Each row of a before or after table is a point. The points were changed in one or more steps. Then noise was added and the rows were shuffled. The steps act on how far a point lies along the listed directions, d1 being the first. What was done? A step turns or swaps two directions, mirrors them in a line or flattens them onto one, adds a multiple of one to another, or multiplies one. Angles are multiples of 10 degrees, from the lower direction toward the higher: turns from -170 to 170, lines from 10 to 170 but not 90. Use the fewest steps. Two steps may share a direction if one is a turn and the other turns, adds or multiplies; they go together, in the order done. Otherwise the lowest direction goes first.

Directions:
(1): [-6.2,-2.3,3.7]
(2): [-4.4,2.9,-5.5]
(3): [-0.3,6.6,3.7]
Before (13 x 3):
[[6.2,-8.3,-0.3],
[-2.1,2.0,1.8],
[-0.3,3.7,4.9],
[-0.3,-4.4,-7.6],
[-0.7,-2.0,7.7],
[7.1,0.0,-1.3],
[7.8,-3.2,-6.0],
[1.6,-6.3,1.5],
[-3.2,-7.5,-1.8],
[3.7,-6.6,-1.8],
[-4.4,-3.8,0.4],
[8.3,-7.2,-1.7],
[2.2,-0.8,5.8]]
After:
[[5.1,1.7,-3.0],
[4.2,1.5,-2.6],
[2.0,0.7,-1.5],
[-0.8,-0.7,0.8],
[-1.5,-0.4,1.3],
[-2.0,-0.3,0.8],
[-3.5,-1.8,2.0],
[-1.1,-0.6,0.4],
[1.2,0.4,-1.1],
[-3.6,-1.4,2.0],
[-4.0,-1.6,2.8],
[1.6,0.9,-0.9],
[6.3,2.7,-3.9]]
Steps: multiply d2 by 0; multiply d3 by 0

Directions:
(1): [-6.7,4.1,-2.2,5.1,6.6,3.9,-1.2,-0.2]
(2): [-0.4,-4.0,4.0,6.8,1.9,-4.3,6.0,4.2]
(3): [7.1,-4.3,-4.1,5.2,3.6,0.3,-3.6,-4.0]
(4): [3.4,2.0,-5.4,-0.3,-0.7,5.0,9.1,0.4]
(5): [6.0,7.5,1.2,-1.2,4.6,-3.3,-1.3,5.0]
Before (9 x 8):
[[2.5,7.3,-5.1,-1.6,2.5,4.6,-10.7,-2.0],
[5.4,-7.1,1.4,2.5,2.2,-4.4,0.7,0.4],
[0.8,-1.4,1.7,-6.4,-4.2,-2.0,-8.1,-6.9],
[-4.1,0.5,-3.2,-5.7,-3.8,5.8,5.0,-2.0],
[10.4,-7.3,2.1,-2.6,-0.2,-5.9,-1.0,-1.9],
[3.1,-2.6,-2.1,-0.6,-6.2,4.1,7.2,-2.8],
[7.5,-2.3,-1.6,2.6,1.5,-1.5,-3.7,-1.3],
[3.6,-7.8,-2.7,0.0,-3.4,-0.3,-0.9,-3.0],
[-1.6,3.3,3.4,2.9,0.7,-1.9,4.2,4.7]]
After, 9 rows:
[[3.4,-0.6,-0.3,12.1,7.9,-1.3,-2.1,3.2],
[0.9,-1.0,4.5,2.5,-0.5,-5.3,4.2,4.8],
[-0.7,-0.3,4.3,-5.8,-3.0,-3.3,6.0,4.8],
[-1.3,-7.7,3.4,0.0,-8.0,-0.2,-0.6,-4.8],
[-0.8,-7.3,-3.8,1.1,-0.6,2.6,-3.4,-6.5],
[-2.7,5.9,0.6,-3.3,-1.0,1.4,-4.3,-0.7],
[1.2,-7.1,0.7,-1.1,-5.2,-1.9,6.2,2.5],
[6.5,-4.2,7.0,-7.1,-4.6,-8.4,6.8,3.7],
[12.2,-2.8,-2.6,1.6,-0.1,-2.3,5.9,-1.7]]
Steps: multiply d1 by 1.3; turn d2 and d3 by -110 degrees; mirror d4 and d5 in the line at 110 degrees

Directions:
(1): [7.1,-1.9,-2.8,-0.2,-3.2,4.4,0.7,1.5,8.3,-7.8,-0.9,2.3]
(2): [-2.1,4.9,1.6,-1.7,-4.0,-2.0,-9.6,-3.9,-2.4,-5.5,-1.3,5.6]
(3): [4.7,6.6,-6.2,-0.5,6.1,-3.4,-1.6,-3.6,1.8,1.0,-6.4,-4.2]
(4): [-7.8,-1.0,-4.5,-4.8,2.0,-4.3,3.7,-4.2,4.2,-5.3,4.9,-1.4]
(5): [-1.8,0.5,-6.7,-2.1,-0.6,3.5,4.2,-1.9,-1.3,4.9,-3.0,10.4]
Before, 9 rows:
[[3.4,-3.1,-0.6,2.1,1.5,-3.1,-0.5,-0.8,6.8,-6.5,1.5,-6.7],
[-1.3,-1.3,2.9,1.9,-3.9,1.3,-3.7,-2.3,-0.8,-5.5,1.7,4.0],
[3.9,-2.9,4.8,5.9,9.3,-2.0,5.5,5.7,-0.8,5.3,0.5,-17.9],
[-1.7,-1.7,1.3,-0.5,3.8,-2.7,8.2,3.8,-3.4,8.8,-1.3,-6.1],
[-3.2,-2.5,-3.8,-2.6,-3.4,-0.9,-1.1,-3.8,2.2,-3.8,2.7,5.1],
[-0.8,2.3,-4.3,-1.9,-3.9,0.2,-2.4,-2.9,3.2,-2.7,-3.7,7.3],
[-6.7,-4.8,-0.1,-4.2,-2.5,-0.4,2.1,-0.1,1.3,0.6,5.3,-1.6],
[8.2,-2.5,1.1,1.5,-4.5,4.2,-2.8,2.0,8.2,-9.7,2.0,0.8],
[1.0,0.5,4.8,2.0,-0.4,-5.0,-2.6,-1.7,3.7,-5.9,3.2,-2.9]]
After, 9 rows:
[[6.8,-4.1,0.0,-0.7,0.3,1.8,8.2,6.1,6.6,-0.8,-1.7,-6.5],
[-6.8,-2.1,1.8,-1.8,-1.4,-4.4,-3.0,-3.3,-0.9,-2.4,5.0,-1.5],
[-7.3,1.8,-2.9,-1.0,0.6,0.5,0.9,-2.9,-9.0,10.8,-0.4,9.6],
[8.1,-4.9,-10.9,2.2,4.1,9.9,13.6,4.0,5.4,5.6,-6.5,3.8],
[-2.6,1.2,-3.8,-0.4,-1.3,-0.6,2.5,-4.1,1.3,1.9,-1.3,11.3],
[-3.7,-0.7,2.0,0.8,-3.3,0.7,-2.8,-3.7,-3.5,-1.7,1.6,4.7],
[-4.6,-5.7,-1.2,-5.0,-3.0,0.8,2.3,0.4,4.2,-1.5,5.2,-1.3],
[-4.3,-1.4,-8.8,-0.4,2.7,-0.6,5.3,-4.8,-0.3,6.2,-3.2,8.2],
[-5.8,3.7,3.7,0.8,-0.9,-6.8,-6.8,-2.4,-2.9,-1.1,-0.2,-3.2]]
Steps: turn d1 and d5 by 160 degrees; multiply d5 by 1.3

Directions:
(1): [2.5,-0.8,-0.5,-4.9,-2.7,-5.7,-2.8,0.8,4.2,-5.0,-5.2,-2.1,-4.1,-1.8,-1.7,-2.0,11.3,4.1,4.2,6.5]
(2): [1.6,-2.6,12.3,4.1,-2.1,-0.8,-0.7,-7.2,-3.9,-1.8,4.2,2.6,-3.4,2.2,-6.0,2.1,0.7,1.2,-4.1,5.6]
(3): [0.4,5.9,-2.3,-6.9,-7.8,-0.1,-1.6,-3.6,3.1,-1.3,1.3,5.6,4.0,-9.0,-2.3,1.7,-3.4,2.1,-7.3,0.7]
Before:
[[-1.5,-1.3,-2.7,1.6,2.9,-2.2,-0.2,5.5,-3.2,0.3,-3.6,-1.4,0.5,2.6,3.3,-0.8,0.1,-3.9,0.3,-1.2],
[5.5,5.2,2.3,-5.6,-12.4,-5.9,-2.9,-7.0,1.7,-4.9,1.0,2.5,-1.1,-8.5,-4.9,-0.7,1.9,6.9,-7.1,8.8],
[-3.5,-1.1,0.9,3.7,3.1,4.1,3.0,-0.9,-0.5,4.3,3.8,1.3,3.6,3.3,-0.4,1.0,-8.1,-3.4,-3.6,-5.1],
[-0.1,1.1,-5.8,-2.5,4.4,-2.4,1.2,5.6,2.5,1.3,-2.3,-3.6,-0.1,1.6,2.6,-2.4,6.4,2.6,7.7,-1.3],
[-1.4,-4.6,-8.1,1.2,5.6,1.6,3.0,8.2,-0.5,2.0,-2.6,-5.8,0.0,9.6,5.5,-2.8,-1.0,-4.8,6.6,-7.4],
[3.9,-6.2,4.1,0.8,2.5,-2.6,-1.8,-1.7,-1.1,-0.8,-3.8,-2.4,-7.1,8.1,-3.8,-3.3,11.4,2.6,5.0,5.8],
[2.5,1.5,8.5,-2.4,-7.8,0.0,-0.8,-7.7,-1.0,-4.7,2.4,5.2,-0.2,-5.6,-6.2,2.6,-0.8,2.1,-12.1,5.4],
[-0.9,4.3,-1.7,1.4,-1.6,1.9,0.3,-0.5,-4.7,1.3,3.4,4.2,6.7,-0.6,0.3,1.2,-11.8,-2.7,-8.0,-4.5],
[-1.2,0.8,-0.2,6.5,6.2,3.2,3.7,1.0,-2.0,2.6,0.9,-0.4,1.8,9.9,3.1,-0.2,-1.8,-5.3,-1.0,-6.4],
[-2.8,-0.9,-4.3,-1.1,4.2,1.1,-0.2,5.4,-1.6,0.2,-2.9,-1.2,-0.7,2.6,4.8,-2.8,0.2,0.1,3.4,-2.7],
[0.5,-0.5,-3.0,3.4,1.4,1.3,-0.5,1.0,-1.6,1.0,-0.4,-4.6,-0.5,0.4,-1.6,-0.5,-1.8,-1.6,2.2,-2.4],
[-4.4,-7.0,3.2,6.1,8.7,-0.7,0.3,1.7,-6.1,1.3,-2.0,-7.6,-3.0,11.0,4.3,-2.4,2.0,-2.9,7.2,-1.6],
[3.6,3.3,3.8,-5.0,-9.8,-2.9,-4.6,-7.7,2.3,-3.9,-4.0,2.5,-1.5,-2.1,-6.0,0.6,6.8,8.5,-4.0,6.9],
[2.6,0.6,0.7,-2.4,-4.3,-3.8,-3.1,0.8,1.0,-7.8,-4.2,-3.5,-5.8,-0.1,-4.4,-3.7,13.9,4.6,4.2,8.4]]
After (14 x 20):
[[-2.6,2.7,-6.4,4.4,2.7,7.7,2.0,1.3,-3.0,7.4,-0.6,-1.0,5.8,5.6,4.8,0.3,-10.3,-1.3,-1.0,-10.4],
[-0.5,0.1,5.2,-2.6,-2.8,-0.9,-2.5,-3.1,-2.6,-3.3,0.5,4.1,-2.3,-1.2,-2.6,-0.2,0.7,3.2,-3.8,4.2],
[0.3,0.3,2.6,-1.4,-3.3,-4.4,-2.3,-0.3,-2.5,-2.7,-2.2,2.6,-0.4,-1.8,-1.8,0.8,1.6,-1.0,-4.7,4.0],
[0.8,3.7,6.0,-1.3,-3.0,-0.4,0.7,-5.7,-1.3,0.7,6.1,5.0,1.4,-2.8,-5.2,2.4,-1.5,3.7,-5.1,2.2],
[2.8,3.2,0.2,-3.8,-3.2,-4.6,-1.3,-1.8,4.9,-5.2,-4.4,1.1,-1.8,1.7,-1.9,-1.4,11.2,1.7,-1.3,4.1],
[1.9,-3.9,1.1,3.8,4.5,-5.4,-1.5,4.5,-3.1,-3.5,-4.7,-5.3,-3.6,8.2,0.7,-3.1,6.7,0.2,6.0,3.2],
[-0.2,-3.6,0.4,-1.8,1.2,-3.9,-0.5,1.5,4.9,-2.4,-4.2,-3.1,-3.0,2.7,-2.1,-2.3,9.1,1.9,4.1,4.0],
[-2.0,-2.5,-8.1,3.2,8.1,4.4,4.3,8.8,-1.0,2.6,-3.7,-6.1,2.0,4.8,7.7,-2.3,-3.0,-5.1,2.7,-8.2],
[2.0,0.5,-0.6,0.3,-2.7,-1.0,-2.4,-2.1,-0.2,-1.7,-0.7,-2.7,-1.8,-2.6,-4.7,-0.1,1.3,0.9,0.0,1.6],
[0.7,5.9,-8.6,-8.3,-5.2,3.5,-1.1,-2.4,2.6,3.5,0.2,6.3,5.8,-5.7,-0.8,-0.4,-5.6,1.0,-7.2,-4.1],
[-2.8,7.6,-5.0,0.6,-3.8,7.7,1.6,-0.6,-3.5,1.7,5.6,3.8,6.5,-3.9,-0.2,0.5,-11.3,-2.5,-7.9,-6.4],
[-1.0,0.2,-6.1,8.3,5.5,4.3,4.9,4.5,-5.6,6.9,3.2,-5.3,3.1,5.5,7.3,-2.3,-12.0,-4.2,1.1,-8.3],
[-1.6,4.3,-2.2,-11.6,-8.9,-5.0,-5.2,-4.9,3.2,-5.1,-3.3,2.1,2.0,-8.4,-1.6,-0.5,3.6,4.5,-4.3,4.5],
[3.6,-1.0,6.1,-6.0,-10.0,-4.2,-2.2,-6.6,1.3,-6.4,1.1,3.8,-2.9,-0.8,-7.7,1.0,4.5,3.4,-5.8,6.9]]
Steps: turn d1 and d3 by 150 degrees; multiply d2 by -1
